Each row of a before or after table is a point. One or more steps were done to the points. Then noise was added and the rows were shuffled. The steps act on how far a point lies along the listed directions, d1 being the first. Name the steps. A step turns or swaps two directions, mirrors them in a line or flattens them onto one, adds a multiple of one to another, or multiplies one. Angles are multiples of 10 degrees, from the lower direction toward the higher: turns from -170 to 170, lines from 10 to 170 but not 90. Use the fewest steps. Two steps may share a direction if one is a turn and the other turns, adds or multiplies; they go together, in the order done. Otherwise the lowest direction goes first.

Directions:
(1): -1.62,+1.88
(2): -1.88,-1.62
Before, 9 rows:
+0.22,-0.41
+0.07,-0.39
+0.08,+0.00
-0.67,+0.00
+0.51,-0.28
-0.81,-0.71
+0.38,-0.10
-0.64,-0.50
+0.18,+0.43
After (9 x 2):
-0.11,+0.25
-1.18,-0.41
+0.76,+0.21
-0.68,-0.59
+0.13,+0.07
-0.74,-0.73
+0.72,+0.04
+0.44,-0.04
+1.14,+0.21
Steps: add 1.5 times d1 to d2

Directions:
(1): +1.64,-2.25,-1.22
(2): -0.23,-1.57,+2.59
Before, 14 rows:
-0.02,+0.49,-0.54
-0.12,-0.42,+0.70
+0.13,-0.50,-0.16
-0.35,+0.72,-0.13
+0.03,-0.34,-0.55
-0.13,-0.25,+0.62
+0.05,+0.63,-0.36
+0.22,-0.05,-0.55
+0.11,-0.47,+0.56
-0.03,+0.08,-0.14
+0.08,+0.29,-0.04
+0.32,-0.27,-0.93
+0.62,-0.76,-0.80
+0.35,-0.30,-0.53
After:
+0.09,-0.33,+0.27
+0.12,+0.26,+0.14
+0.05,-0.01,-1.15
+0.06,+0.38,-0.11
+0.46,+0.20,-1.33
-0.15,-0.38,+0.79
+0.39,+0.28,-1.92
-0.05,+0.34,-0.33
-0.06,+0.13,-0.11
+0.76,+0.16,-2.33
-0.14,-0.47,+0.72
+0.21,+0.30,-1.01
+0.14,-0.19,-0.81
-0.44,+0.26,+0.76
Steps: add -1.5 times d1 to d2

Directions:
(1): -1.28,+2.03,-0.02,+2.56
(2): +2.41,+1.50,-2.06,+0.00
(3): -0.41,-2.26,-2.13,+1.58
(4): +2.17,-0.90,+1.88,+1.81
Before (12 x 4):
+0.45,+0.11,+0.36,-0.30
-0.91,-0.98,+0.92,-0.22
+0.09,+0.03,+0.25,-0.50
+0.44,-0.49,+0.26,-0.66
+0.52,+0.22,+0.33,-0.37
+0.37,-0.17,+0.26,-0.20
+0.38,-0.28,+0.22,-0.32
+0.35,-0.15,+0.01,-0.01
+0.65,+0.14,+0.39,-0.26
+0.57,-0.37,-0.16,-1.17
+0.07,-0.82,-1.06,+0.34
+0.18,+0.36,-0.05,-0.70
After, 12 rows:
+0.98,+0.41,-0.59,-0.64
+0.04,-1.22,+0.38,-1.01
+0.57,+0.21,+0.25,+0.00
+0.60,+0.37,+0.26,+0.01
+0.72,+0.24,+0.27,+0.14
+0.54,-0.06,+0.03,-0.01
+0.88,-0.05,-0.17,-0.40
+0.31,-0.02,-0.14,+0.17
+0.37,+0.20,+0.16,-0.36
-0.27,-0.38,-1.26,+0.30
+0.32,+0.64,+0.01,-0.36
+0.62,-0.07,-0.07,-0.10
Steps: turn d1 and d2 by -50 degrees; turn d3 and d4 by -20 degrees

Directions:
(1): +0.85,+0.46,+1.79,-1.76,-1.13,+3.15
(2): +2.86,+1.66,-0.65,+0.79,+2.44,+0.68
(3): -0.88,-1.38,+2.75,-0.24,+2.85,-0.24
(4): -1.38,+2.51,-0.51,-2.86,+0.96,-0.95
(5): -2.62,+1.06,-0.83,+1.85,+0.87,+2.36
Before (13 x 6):
+0.01,-0.38,+0.45,+0.05,-0.67,-0.29
+0.17,+0.01,-0.64,+0.94,-0.23,-0.30
-0.42,-0.39,+0.36,+0.21,-0.23,+0.56
-0.58,-0.39,+0.26,+0.10,+0.13,+0.12
+0.14,-0.07,+0.04,+0.04,+0.43,-1.03
-0.27,-0.40,+0.03,-0.42,-0.12,-1.05
-0.44,+0.20,-0.47,+0.46,-0.27,+0.01
+0.64,-0.26,-0.19,+0.29,-0.35,-0.10
-0.27,+0.29,+0.01,+0.18,+1.10,-0.34
-0.27,+0.46,+0.57,-0.50,-0.06,-0.19
+0.12,+0.60,-0.63,-0.14,+0.37,-0.26
-0.58,+0.64,-0.47,-0.08,-0.18,+0.01
-0.83,-0.29,+0.46,-0.31,+0.12,+0.55
After (13 x 6):
-0.25,+0.69,-0.29,+0.45,-0.01,+0.76
-0.64,-0.25,+0.07,-0.71,-0.84,-0.16
+0.04,+0.16,+0.78,-0.01,+0.74,+0.74
-1.46,-0.27,+0.38,-0.08,-0.61,-0.52
-0.21,-0.01,-0.14,+0.40,-0.91,-0.45
-0.66,-0.42,+0.26,-0.85,-0.61,-0.64
+1.10,+0.19,-0.16,+0.65,+0.53,+0.80
-0.60,-0.56,-0.17,-0.81,-1.34,-0.67
+0.22,-0.59,+0.49,+0.18,-0.65,+0.22
-0.08,-0.39,+0.78,-0.25,-0.33,+0.30
-1.57,-0.38,-0.20,+0.19,-1.05,+0.38
-0.16,+0.12,+0.21,+0.13,+0.92,+0.05
+1.12,+0.96,-0.43,+0.00,+0.06,+0.86
Steps: turn d1 and d5 by -140 degrees; multiply d2 by 2.5; turn d3 and d4 by 140 degrees

Directions:
(1): -0.53,-3.71,-0.55,+1.46,+1.30,-1.60,-1.24,-1.53
(2): +0.10,-2.27,+1.54,-2.92,+0.63,+2.85,-0.11,-0.20
(3): -4.44,+0.40,-0.40,+0.86,+1.02,+1.40,+0.07,+0.89
(4): -1.30,-0.59,+1.27,-0.46,-3.76,-0.79,-2.39,+0.53
(5): +1.49,-0.56,-2.24,+1.13,+0.08,+1.96,-2.28,+2.59
(6): +0.28,-0.74,-0.55,+2.24,-2.36,+2.45,+1.78,-1.99
Before, 10 rows:
-0.20,+0.46,+0.26,-0.92,+0.56,+0.63,+0.27,+0.63
+0.04,+0.21,+0.06,+0.21,+0.22,-0.07,+0.84,-0.46
+0.08,+0.50,-0.01,+0.22,+0.23,+0.88,+0.81,-0.42
+0.13,-1.02,+0.23,-0.14,+0.42,+0.12,+0.01,-0.67
-1.02,+0.31,-0.10,-0.08,+0.61,+0.31,+0.48,-0.15
+0.45,-0.70,-0.17,+0.41,-0.49,+0.41,+0.03,-0.73
-0.25,+0.34,-0.30,+0.27,-0.39,+0.42,+0.17,+0.12
+0.60,-0.46,-0.50,+0.41,-0.34,-0.07,+0.22,-0.30
-0.49,+0.99,+0.54,-0.39,+0.01,+0.35,+0.89,-0.29
+0.25,-0.09,+0.23,-0.31,+0.01,-0.49,+0.12,-0.36
After:
-0.05,-1.00,+0.31,-0.02,-0.49,+0.00,-0.93,-0.20
+0.14,-0.42,+1.11,-1.87,-0.20,+1.21,-0.13,+0.09
-0.40,+0.07,+0.61,-0.51,-0.99,+0.62,+0.11,-0.32
-0.61,+0.47,-0.02,+0.15,-0.85,-0.55,+0.30,-0.07
+0.36,+0.06,+0.31,-0.43,-0.02,-0.26,+0.28,-0.31
+0.09,-1.87,+0.37,-1.23,+1.10,+1.05,-0.41,+0.07
+0.58,-0.47,-0.44,-0.21,+0.04,+0.13,-0.86,+0.44
+0.87,-1.13,-0.06,+0.13,+0.03,-0.23,-0.59,-0.42
+0.30,-0.08,+0.07,+0.27,-0.61,-0.87,-0.28,+0.02
-0.20,-0.12,-0.59,+0.79,-0.40,-0.14,-0.18,-0.05
Steps: turn d1 and d4 by 160 degrees; turn d4 and d6 by -50 degrees; multiply d2 by 3; swap d3 and d5

Directions:
(1): -1.58,-2.15,-1.93,+2.93,-1.06,-1.08,-1.25,+2.00,+0.65
(2): +1.36,+0.18,+2.68,-0.14,-2.45,+1.34,-2.83,+1.68,+0.11
(3): -0.35,+0.03,+0.91,-2.40,+1.27,-3.72,-0.77,+2.11,+0.65
(4): -1.47,-1.51,+2.68,+1.43,+1.87,-0.59,-1.33,-1.69,-2.36
Before:
-0.19,+0.01,+1.21,-0.84,+0.52,-0.16,-0.05,-0.53,-0.43
-0.03,+0.04,+0.50,+0.01,-0.14,-0.26,-0.56,+0.51,+0.34
-0.21,+0.17,-0.48,-0.76,+1.11,-0.75,+0.48,+0.39,+0.04
+0.14,+0.41,+0.12,-0.74,-0.02,-0.60,-0.05,+0.26,+0.20
+0.48,-0.24,-0.38,+0.42,-0.35,+0.73,-0.04,+0.25,-0.11
+0.26,-0.55,-0.24,+0.57,-0.51,+0.71,-0.19,-0.15,+0.09
+0.12,-0.15,-0.65,-0.64,-0.17,-0.36,+0.18,+0.66,+0.79
+0.53,+0.31,+0.11,-0.70,-0.18,+0.17,-0.01,-0.09,+0.10
After, 8 rows:
+0.22,+0.29,-0.30,-0.56,-0.63,+0.59,+0.40,+0.03,+0.46
-0.53,-0.71,+0.71,-0.59,+0.97,-1.32,-0.35,+0.34,-0.03
-0.25,+0.08,+0.31,-0.51,+0.43,-1.11,-0.21,+0.17,-0.13
+0.23,-0.46,-0.46,+0.52,-0.05,+0.52,+0.27,-0.49,+0.06
-0.31,+0.14,-0.37,-0.20,+0.47,-0.56,+0.32,+0.15,+0.48
-0.06,-0.07,+0.00,-0.41,+0.48,-0.55,+0.02,-0.29,-0.15
+0.14,-0.39,-0.37,+0.41,+0.32,+0.29,+0.16,-0.09,-0.39
+0.06,-0.08,+1.05,-0.58,+0.46,-0.55,-1.00,+1.01,-0.18
Steps: multiply d1 by 0.4; add -1 times d4 to d3; turn d2 and d4 by -160 degrees

Directions:
(1): -1.40,+2.05,-2.20,-0.53,+0.51,+2.77,-2.04,+0.59,+3.11,-0.26,+0.64
(2): -0.26,+1.44,-0.60,+0.71,+0.76,+0.69,+4.00,-2.77,+0.56,-1.79,+1.61
(3): +1.12,+0.70,+0.19,+0.03,-1.20,+1.77,-1.95,-4.28,-1.37,+1.73,-0.71
(4): -1.84,-0.87,+1.72,+2.10,+2.68,-1.53,-2.21,-1.88,+1.10,-1.71,-0.45
(5): +3.65,-1.36,-1.90,+1.82,+2.47,+1.32,-0.78,+0.67,-1.01,-0.85,+1.05
(6): -1.18,+0.24,+1.91,+1.87,-2.13,+1.65,-1.02,+1.07,-1.80,-1.32,+3.29
Before (12 x 11):
+0.36,-0.22,-0.26,-0.62,-0.46,-0.21,-0.08,+0.60,-0.22,+0.60,-0.29
+0.41,-0.76,+0.50,+0.37,+0.47,-0.54,+0.77,-0.62,-0.32,-0.27,+0.18
-0.65,+0.24,+0.33,+0.29,-0.29,-0.34,+0.78,-0.15,+0.36,-0.61,+0.32
-1.43,+0.34,+0.96,+0.14,+0.25,-0.36,+0.30,-0.81,+0.38,-0.94,+0.42
+0.16,-0.62,+0.15,-0.23,-0.09,-0.99,-0.01,+0.56,+0.11,+0.13,-0.22
+0.41,-0.11,+0.71,+0.40,+0.46,-0.47,+1.02,-1.30,-0.65,-0.18,-0.07
-0.72,+0.47,+0.20,+0.27,+0.51,-0.55,+0.49,-0.59,+0.38,-0.72,+0.26
-0.81,+0.23,+0.43,-0.05,+0.22,-0.55,+0.24,-0.62,+0.48,-0.35,+0.10
-0.68,-0.24,+0.66,+0.46,+0.63,+0.26,-0.10,-0.78,-0.01,-0.57,+0.26
+0.25,-0.11,+0.35,-0.17,-0.44,-0.49,+0.17,+0.60,-0.56,+0.46,-0.02
-0.83,-0.13,+0.55,-0.06,-0.04,-0.44,+0.50,-0.90,+0.65,-0.21,+0.01
-0.22,-0.24,+0.51,-0.13,-0.37,-0.69,-0.23,+0.44,-0.39,+0.28,-0.27
After, 12 rows:
-0.73,-0.06,+0.48,+0.00,+0.30,-0.60,+1.13,+0.30,+0.09,-1.08,+0.54
-0.26,-0.48,+0.29,-0.10,+0.03,-0.65,+1.03,-0.07,+0.34,-0.28,+0.27
-0.33,+0.04,+0.22,-0.07,+0.28,-0.66,+0.78,+0.11,+0.21,-0.44,+0.28
-0.15,-0.28,+0.39,+0.05,-0.21,-0.54,-0.61,+0.40,-0.46,+0.26,-0.29
+0.88,-0.74,+1.05,+0.03,-0.02,-1.37,+1.93,+0.11,-1.37,-0.06,-0.17
-0.37,-0.36,+0.32,+0.10,+0.37,-0.12,+1.12,+0.68,-0.04,-0.61,+0.45
-0.36,+0.22,+0.17,+0.26,+0.51,-0.84,+0.96,-0.16,-0.05,-0.78,+0.30
-0.22,-0.10,+0.58,+0.57,-0.12,-0.45,+0.56,-0.53,+0.04,-0.59,+0.19
+0.48,-1.22,+0.91,+0.25,+0.09,-1.20,+1.11,-0.05,-0.85,-0.06,+0.01
+0.31,-0.11,-0.07,-0.33,-0.28,+0.09,-0.85,-0.30,-0.17,+0.59,-0.36
+0.34,-0.27,+0.59,+0.09,-0.18,-0.45,-0.55,-0.08,-0.72,+0.51,-0.24
+0.02,-0.71,+0.39,+0.11,-0.01,-0.93,-0.64,-0.09,-0.07,+0.14,-0.36
Steps: turn d1 and d2 by 20 degrees; multiply d1 by 1.6; mirror d3 and d4 in the line at 130 degrees; multiply d5 by 0.4; multiply d6 by 0.7

Directions:
(1): +2.28,-2.41,-2.51,+1.89,+1.95,+1.61,-0.93,+0.72,-1.55,+1.23,-2.12,+2.27,-0.02,-0.90
(2): -3.18,-2.17,-1.37,+2.30,-1.88,-1.69,+1.33,+0.98,-0.56,+2.33,-0.17,-0.33,-0.01,+2.47
Before, 14 rows:
+0.65,+0.39,-0.12,-0.60,+0.49,+0.18,-0.18,-0.03,-0.03,-0.51,-0.28,+0.28,+0.20,-0.41
+0.40,+0.11,+0.13,-0.19,-0.07,+0.17,-0.25,+0.10,+0.19,-0.04,-0.16,-0.10,-0.01,-0.24
+1.00,+0.02,-0.19,-0.41,+0.89,+0.47,-0.66,-0.33,+0.09,-0.34,-0.31,+0.25,-0.24,-0.67
+1.11,+0.85,+0.80,-0.79,+0.49,+0.29,-0.46,-0.35,+0.26,-0.66,+0.21,-0.09,+0.23,-0.58
+0.47,-0.10,-0.41,-0.33,+0.43,+0.42,-0.50,-0.11,-0.09,+0.04,-0.18,+0.30,-0.09,-0.33
-0.14,-0.38,+0.20,-0.01,+0.21,-0.26,-0.15,+0.11,+0.01,-0.02,+0.15,+0.06,-0.14,+0.08
+1.00,-0.03,-0.36,+0.04,+0.41,+0.38,-0.18,+0.07,-0.04,-0.02,-0.32,+0.21,-0.11,-0.84
+0.89,-1.12,-0.87,+0.73,+0.77,+0.57,-0.21,+0.18,-0.62,+0.40,-0.73,+0.73,-0.33,-0.54
-0.55,-0.23,+0.19,-0.02,-0.46,-0.10,+0.30,+0.00,+0.15,+0.30,+0.29,-0.25,-0.03,+0.30
+0.67,+0.34,+0.03,-0.21,+0.39,+0.46,+0.03,-0.04,-0.13,-0.18,-0.01,-0.06,-0.11,-0.41
-0.46,+1.11,+1.49,-1.31,-0.39,-0.27,+0.23,-0.49,+0.79,-0.65,+0.95,-0.72,-0.07,-0.27
-0.13,-1.06,-0.74,+0.87,+0.16,+0.07,-0.11,+0.24,-0.61,+0.36,-0.51,+0.66,-0.19,+0.38
+1.37,-0.38,-0.14,-0.19,+1.06,+0.72,-0.39,-0.18,+0.01,-0.42,-0.51,+0.56,+0.05,-0.88
+0.85,-0.40,-0.80,+0.18,+0.83,+0.83,-0.34,+0.05,-0.35,-0.10,-0.51,+0.57,+0.04,-0.69
After, 14 rows:
+0.56,+0.79,+0.35,-0.85,+0.46,+0.54,-0.25,-0.37,+0.28,-0.92,+0.26,-0.17,+0.05,-0.79
-1.79,-0.41,+0.35,+0.23,-1.10,-0.90,+0.78,+0.15,+0.25,+0.80,+0.54,-0.55,-0.06,+0.90
+0.99,-0.19,-0.17,-0.04,+0.81,+0.65,-0.57,-0.13,-0.35,-0.52,-0.39,+0.72,-0.17,-0.52
+0.02,+0.75,+0.62,-0.95,+0.12,-0.19,-0.25,-0.55,+0.60,-0.62,+0.42,-0.55,-0.23,-0.22
+0.43,+0.74,+1.00,-1.07,+0.23,+0.04,+0.00,-0.52,+0.71,-1.02,+0.42,-0.42,+0.03,-0.53
-0.02,-0.39,+0.16,-0.02,+0.31,-0.17,-0.22,+0.09,+0.00,-0.01,+0.11,+0.11,-0.12,+0.02
+0.05,+0.17,+0.25,-0.24,-0.30,-0.04,-0.10,+0.09,+0.29,-0.01,+0.02,-0.32,-0.02,-0.04
-0.10,-0.66,-0.28,+0.34,-0.09,+0.21,+0.13,+0.15,-0.15,+0.50,-0.10,+0.15,-0.01,+0.13
+0.46,+0.73,+0.38,-0.58,-0.07,+0.01,+0.04,-0.16,+0.41,-0.47,+0.27,-0.39,-0.10,-0.68
-0.19,+0.71,+0.29,-0.78,-0.14,-0.34,+0.14,-0.08,+0.26,-0.56,+0.17,-0.25,+0.21,+0.04
+0.12,+0.47,+0.14,-0.82,+0.09,+0.14,-0.35,-0.29,+0.24,-0.28,+0.25,-0.14,-0.08,-0.23
+0.02,+0.60,+0.37,-0.34,-0.11,+0.04,+0.29,-0.10,+0.10,-0.24,+0.36,-0.50,-0.11,-0.04
-0.53,+0.76,+1.00,-0.53,-0.61,-0.69,+0.22,-0.20,+0.46,-0.22,+0.72,-0.77,+0.24,+0.47
+1.34,+0.44,+0.41,-0.70,+0.84,+0.67,-0.41,-0.41,+0.06,-0.85,+0.00,+0.12,-0.33,-1.15
Steps: turn d1 and d2 by -80 degrees
